Each row of a before or after table is a point. The points were changed in one or more steps. Then noise was added and the rows were shuffled. The steps act on how far a point lies along the listed directions, d1 being the first. Write out the steps. A step turns or swaps two directions, mirrors them in a line or flattens them onto one, adds a multiple of one to another, or multiplies one. Angles are multiples of 10 degrees, from the lower direction toward the higher: turns from -170 to 170, lines from 10 to 170 but not 90. Use the fewest steps. Two steps may share a direction if one is a turn and the other turns, adds or multiplies; they go together, in the order done. Otherwise the lowest direction goes first.
In the rows, zero is written as 128.

Directions:
(1): [119 173]
(2): [ 83 119]
Before (10 x 2):
[[107 110]
 [ 71 139]
 [167 136]
 [174 143]
 [148 190]
 [174 137]
 [170 168]
 [167 134]
 [159 133]
 [155 131]]
After (10 x 2):
[[142  93]
 [ 89 169]
 [145  82]
 [143 109]
 [ 85  77]
 [139 101]
 [137  81]
 [145  90]
 [114  70]
 [134 156]]
Steps: mirror d1 and d2 in the line at 50 degrees

Directions:
(1): [ 80  93 107 144]
(2): [162 120  75 143]
(3): [153  93 159 166]
(4): [142  86 129  80]
Before (12 x 4):
[[ 53 143 108 165]
 [167 160 137 174]
 [134 157 116 114]
 [155 144 127 150]
 [137 130  94  75]
 [127 173 141 117]
 [ 61  87  68 165]
 [134 184 142 146]
 [151 136 140 164]
 [163 110 114  96]
 [107 193 123 141]
 [103 189  88 112]]
After (12 x 4):
[[ 99 145  98 130]
 [134 113 136 148]
 [171  79 141 134]
 [204 201 132 103]
 [101 146 127 170]
 [163 130 155 180]
 [123 148 139 187]
 [113 130 102 144]
 [ 90 154  90 164]
 [158 208 153 135]
 [140  77 120 127]
 [112 114 143 160]]
Steps: turn d1 and d3 by -160 degrees; add 0.3 times d4 to d3; multiply d2 by 0.7

Directions:
(1): [ 96 155 153 119 186  97 142 162 167]
(2): [115 101 150  91 123  95  54 112 133]
Before (13 x 9):
[[117 122 141 106 139  94 100 129 148]
 [114 136 146 142 166 113 158 145 151]
 [123 110 143 106 119 109  81 111 118]
 [140 131 121 128 123 132 131 122 125]
 [117 119 154 102 131 108  80 120 142]
 [132 118 117 132 114 125 107 115 123]
 [135 113 125 123 113 137 122 122 127]
 [126 130 133 144 150 132 156 144 148]
 [135 118 149 108 134  96  81 116 140]
 [126 129 144 108 138  90  94 124 151]
 [129 142 132 129 137 133 155 149 138]
 [131 114 135 108 118 121  96 108 122]
 [132 134 118 152 121 137 143 127 128]]
After (13 x 9):
[[100  94 177  64 129  75   7 106 149]
 [138 143 108 167 121 154 173 131 125]
 [136 107 125 120 108 135 113 120 125]
 [114 110 163  77 137  61  38 114 157]
 [131 145 126 161 158 146 191 154 150]
 [122  93 170  73 129  64  11 101 148]
 [130 110 120 123 109 119  86 108 123]
 [112 150 144 152 177 119 185 157 157]
 [112  84 161  73 112  79  11  95 122]
 [133 156 124 145 144 146 189 158 138]
 [126  94 148  84 113 103  47  95 124]
 [143 133 116 133 120 137 138 123 124]
 [105 105 159  78 140  68  49 120 156]]
Steps: multiply d1 by 1.3; multiply d2 by 2.5

Directions:
(1): [ 96 115 116 172 129 151  63 176  90 118 126 173 125 161]
(2): [141  65 110 144 103 182 135 164 163 112 158  90 157 103]
(3): [167 169  92 138 157 111 141 141 156  92 187 159 163 159]
Before (12 x 14):
[[105 147 136 134 128 118 104 135  94 138  99 136 115 140]
 [128 142 135 140 138 117 131 120 117 116 123 136 131 129]
 [149 160  94 129 158 119 128 132 134 100 173 145 149 145]
 [107 134 143 135 131 117 112 132  93 127 115 144 118 141]
 [149 151 124 111 133 105 160 106 137 126 129 123 134 122]
 [147 184 126 108 159  85 154 106 129 126 144 148 132 140]
 [127 109 136 123 118 134 125 127 131 133 121 121 124 111]
 [137 139 124 118 139 126 156 128 141 121 139 119 147 136]
 [124 108 117 137 135 144 123 145 133 116 136 143 136 122]
 [143 139 110 129 137 119 138 137 144 119 147 134 143 130]
 [149 131 138  99 133 124 150 109 156 136 129 101 143 112]
 [137 129 117 101 122 130 154 115 146 128 146 103 133 114]]
After (12 x 14):
[[139 133 123 120 136 132 157 131 144 120 142 116 150 133]
 [134 250 145  91 185  29 147  69  93 143 113 188 103 165]
 [123 164 141 134 147  98 128 107 105 121 114 149 121 137]
 [145 131 108 132 134 126 139 142 148 118 151 129 147 127]
 [141 109 112 106 114 148 156 126 158 122 156  91 141 106]
 [130  94 131 127 112 147 126 136 140 130 129 111 131 105]
 [ 98 170 153 125 145  86 108 112  73 137  97 166 102 155]
 [151 120 135 102 129 134 150 115 162 134 135  94 148 108]
 [145 171 130 106 141  88 157  94 125 131 119 137 124 131]
 [130  80 109 145 125 168 127 161 149 109 149 126 148 112]
 [ 96 191 148 123 146  80  99 109  70 149  78 163  94 157]
 [148 167  96 127 160 114 127 128 132 101 170 149 146 147]]
Steps: multiply d2 by 3

Directions:
(1): [145  82 164 212 120 164 104 132 105 131  74 116 140 150 112 163  69 121
 132 111 160  92 154 116]
(2): [118 176 134 181 144 113 206 190 139 104 125 165 128 144 111 164 128 120
 172 163 122 139  99  86]
(3): [113  91 145 132 155 114  86 161  80 152 146 144  94 147 119 164 178 129
 157  77  44 119 123 110]
(4): [ 70  81 107 120 123 134 158 118 132 169 151 136 133 131 119 182 121  36
 127 146 140 171 158 165]
Before (10 x 24):
[[111 102  98  88 115 125 116  92 142 166 151 128 121 130 145 122 150 108
  104 120 122 168 142 171]
 [116 151 122 131 147 129 135 151 131 119 105 128 133 111 119 114 128 161
  131 121 127 110 125  86]
 [122 208 101  85 147 115 197 148 154 116 165 143 122 111 147 116 167 172
  141 175 127 165 103 128]
 [127 150 101  56 143 100 150 124 126 138 174 147 121 123 148 111 176 125
  157 147 120 162 106 143]
 [146 122 162 139 147 120  60 156  92 107 124 126  90 155 124 125 184 203
  157  68  44  90 123  79]
 [120  96 144 141 136 142 134 137 122 145 130 121 125 135 138 141 136  97
  120 113 113 127 150 164]
 [103  56 123 158 109 162  87 120 106 147 113 104 122 129 137 158 104  88
  119 108 136 134 172 150]
 [112  65 127 117 121 139  75  93  92 161 121 105 130 130 131 145 115  84
  104  96 123 124 159 140]
 [134 167 115  53 121 121 111  73 153 104 162 115 125  87 143  81 152 163
   81 138 114 131 122 153]
 [119  81 133 111  98 142  82  75 108 156 125 109 131 115 127 121 122 112
  109  99 130 134 152 154]]
After (10 x 24):
[[136  79 152 151 156 131 102 149  70 156 125 148 115 155 126 172 141 118
  181 101 104 121 128 118]
 [142  69 160 110 128 157  15  78  87 139 127 100 107 118 128 132 136 162
   89  63  77  81 155 147]
 [124 153 132 161 142 140 150 156 135 110  90 129 143 116 114 122 103 158
  138 128 147 104 128  78]
 [194 124 181 240  89 193 101 101 144  69  22  82 163 150 121 105  15 189
  108 133 235  57 169  99]
 [109  54 112  84 119 129  57  83 109 187 151 117 106 137 145 130 162 107
   99  77  90 150 158 180]
 [ 95  99  78  50  99 135  98  76 144 145 161  94 127  90 165  93 139  98
   88 135 141 169 159 187]
 [120 112 128 107 133 136 142 120 143 142 146 118 130 124 146 115 138  97
  109 129 125 139 145 178]
 [116  78  93  37 105 134  64  39 116 161 143  84 135  98 153  89 124  91
   61 107 148 141 162 176]
 [124  73 116  46  86 138  46  36 115 169 146  86 130  93 143  83 138 121
   77  88 131 140 166 187]
 [122 144 160 203 175 132 168 209  89 132 122 166 102 163 111 206 154 160
  192 119  73 122 115  80]]
Steps: add -1 times d4 to d3; turn d1 and d3 by -120 degrees; multiply d2 by 2

Directions:
(1): [ 90 158 156 180 145 176 135 120 136 116 179 136 133 134 130  98 117 111
 155  97 117 162 125 108  53 122 140 107 115 139  97  76 123 178  61 127
  87 116 161 151  85 204 151 142  44 109 114 196 178 143 103 127  97 124
 157  94 135 162  96 134 108  92 110 115]
(2): [101  94 201 164 136 117  72 112 118 110 174 106 137 197 181 149 126 139
 165 128 146 113 136 116 101 134 152 198  96 176 124 166 131 102 154 139
 117  97 153 117 115 128 163 134 108 165 118  84 102 134  93  27 179 148
 119 159 162  65 103 127 105 116 137 143]
(3): [ 84 204 100 160 181 136 114 138  31 142 152  56 125 126  81 176 124 172
 143 136 131 165 126 137 134  70 148 144 109 131 100 190 143  94 115 142
 168 128  95 131 128 145 150 117 136 126  90 167 149 133 163 120  96 128
 158 208 126 145 184 129 138 156 130 120]
(4): [ 33 146 137 185  78  98  85  97 157 172 122 154 134 122 128 134 141 152
  74 125 125  86 140 112 107 116  44  85 133 146 179 134 149 119 127 152
 110 146 161 131 140  84 137  88 126 155  98 121 181 104 156 140  97 108
 140 148 166 120 153 101 168  47 158 160]
Before (10 x 64):
[[216 122  70  48 128 117 173 153 127 132  71 131 125  68  98 123 130 125
  102 150 125 133 130 139 200 135 124 109 149  73 130 122 107 110 184 122
  159 140  73 120 166  85  87 129 222 100 154 111 100 114 160 219 149 117
  100 115  92 157 149 141 140 199 117 115]
 [ 97 124 183 179 108 131 104 115 163 118 153 140 130 152 162 108 126 120
  138 108 139 129 116 112  75 139 113 117 118 163 122  99 130 167  99 135
   97 120 166 126  97 167 140 142  70 141 104 133 137 140 107 122 130 144
  147 113 157 109 106 123 107  61 120 137]
 [ 96 123 155 165 122 120  98 115 153 139 170 123 149 145 148 118 144 123
  132 111 105 135 139 121  94 147 115 125 106 145 128 108 137 148 112 142
   88 117 173 134 118 125 128 127  88 138 126 133 153 132 115 121 111 124
  141 110 144 139 104 139 124  79 124 136]
 [167 177  47  83 183 144 151 170  59 123 114  76 143  90  72 156 124 162
  145 147 130 178 108 152 174 103 171 138 136  76  87 179 124 113 146 110
  192 147  73 117 117 128 101 135 158  92 115 169  84 128 172 166 100 141
  142 171  81 158 181 147 140 206 126  98]
 [202 126  76  41 149 138 171 139 115 152  88 124 123  94 106 123 123  84
  125 138 136 148 118 139 188 149 146 136 156  80 101 124 104 117 158 119
  161 130  91 138 142 129  96 122 187 110 151 109  89 111 144 191 122 130
  109  97  96 152 151 131 125 203 109 108]
 [114 136 130 127 152 107 108 140  85 149 119 103 139 115 104 161 123 191
  117 150 120 129 138 149 148 101 101 124 140 132 140 166 153  83 141 123
  169 131 107 117 130 101 135 112 162 130  98 111 123 106 164 142 118 134
  141 165 130 139 152 121 142 133 145 126]
 [104 114 161 156 100 133 121 110 169 118 163 169 120 160 168 104 109 125
  129  96 135 129 133 124  91 130 118 100 145 129 141 112 126 147  93 128
   84 125 168 137 100 164 137 119  87 145 118 107 152 127 100 129 135 154
  132 109 152 128  95 119 143  68 131 135]
 [114 128 137 159 129 158 135 110 144 110 151 135 125 132 139 105 128 127
  141 120 117 131 117 122  72 141 100 103 124 134 129  80 116 162 104 122
   93 112 157 155 114 145 133 128  73 123 126 145 141 147 117 128 112 131
  148 105 133 157 118 118 113 112 125 136]
 [203 118  89  70 169 126 155 150  92 113 100  99 122 128 112 157 122 142
  132 153 133 148 136 147 182 106 186 166 140 106 102 153 130 115 147 117
  174 128  85 111 121 116 104 153 183 115 142  85  91 112 138 132 145 151
   99 163 100 129 151 144 106 193 132 117]
 [113 126 184 169 139 141  84 107 127 121 159 117 120 169 153 124 134 130
  153 118 124 140 135  91 105 130 126 160 106 172 108 131 114 145 137 162
  100 102 152 144 102 149 133 128  93 148 119 112 135 124  96  55 144 137
  106 130 147 121 123 125 115 100 122 153]]
After (10 x 64):
[[ 92 167 152 165 192 145 104 141  53 130 169  78 141 134 102 157 113 193
  156 134 120 166 137 140 102  87 140 141 118 147  99 156 153 101 103 124
  155 113 117 128  97 162 164 127 109 121  84 157 146 123 144 114 108 141
  164 168 133 151 137 130 121 132 132 113]
 [143  68 159 111  76 103 122 112 197 119 130 186 118 164 186 105 115 117
  116 114 137 101 133 134 130 154 111 112 154 122 165 123 124 130 135 124
   94 131 159 124 123 120 118 117 131 157 140  54 113 121  97 129 168 158
  104 104 148 102  92 117 150  82 139 146]
 [181 152  73  58 169 148 167 141  84 153 103 101 122  95  90 135 119  95
  133 138 136 166 115 136 182 129 155 141 145  85  87 142 109 110 148 125
  169 128  82 140 138 145 109 124 183 108 136 129 101 112 153 186 109 130
  122 122  97 161 165 133 124 209 110 104]
 [128  80 180 144  74 102 104 116 204 123 113 171 130 143 176  97 136 109
  112 117 142  96 116 116 110 166  89 110 136 154 151  94 125 160 134 132
  101 130 165 115 119 119 116 135 107 149 126  89 109 130 106 135 155 141
  121  93 154  91 103 118 115  61 129 149]
 [ 95 131 153 164  96 123  91  99 166 149 121 155 121 134 134 110 143 131
  100 121 117 113 138  88 118 133  68 100 130 155 145 107 120 152 135 166
   93 128 156 149 119 114 111 105 112 148 121 112 162 108 120 114 114 121
  106 112 147 143 140 113 146  65 135 165]
 [209 150  83  67 180 135 162 163  61 116 108  75 125  94  89 149 120 142
  143 151 131 167 128 141 192 109 172 151 124  88  96 159 107  91 174 123
  176 124  57 118 153 121 115 139 207  99 140 127  93 128 155 177 153 130
  113 157  92 153 160 152 122 230 109 103]
 [150  82 144 124 108 138 137 112 172 104 126 155 126 139 162 101 134 114
  136 127 122 106 118 126  98 170  99 117 136 133 145  79 109 156 138 116
   94 113 157 145 129 115 119 131 100 134 147 100 106 139 108 120 145 134
  125  88 131 136 103 119 109 119 131 141]
 [126  90 157 138 104 102  98 116 177 134 152 139 149 149 162 115 148 113
  123 120 109 116 142 124 115 169 113 133 113 143 143 110 132 141 139 139
   91 117 170 125 130  99 116 126 113 146 141  96 127 129 109 117 135 127
  122  99 140 119  95 138 122  85 129 141]
 [113 231  62 142 214 193 153 167  40 116 167  66 147  93  58 139 112 160
  171 118 121 221 106 135 103  78 181 115 118  83  53 144 125 150  76 116
  164 136  95 141  75 206 126 143  79  72  87 251 141 146 161 168  56 134
  180 157  86 199 169 151 127 174 111  84]
 [132 190  60 115 171 143 160 146  74 144 109  92 123  94  67 156 124 161
  111 142 117 165 137 141 152  70 149 110 145  99 103 138 141 135  98 130
  168 147  91 129 113 139 113 131 155  99 109 152 161 105 170 181  82 128
  134 174 104 179 184 135 132 155 134 118]]
Steps: multiply d3 by 1.6; turn d1 and d3 by -50 degrees; swap d2 and d4
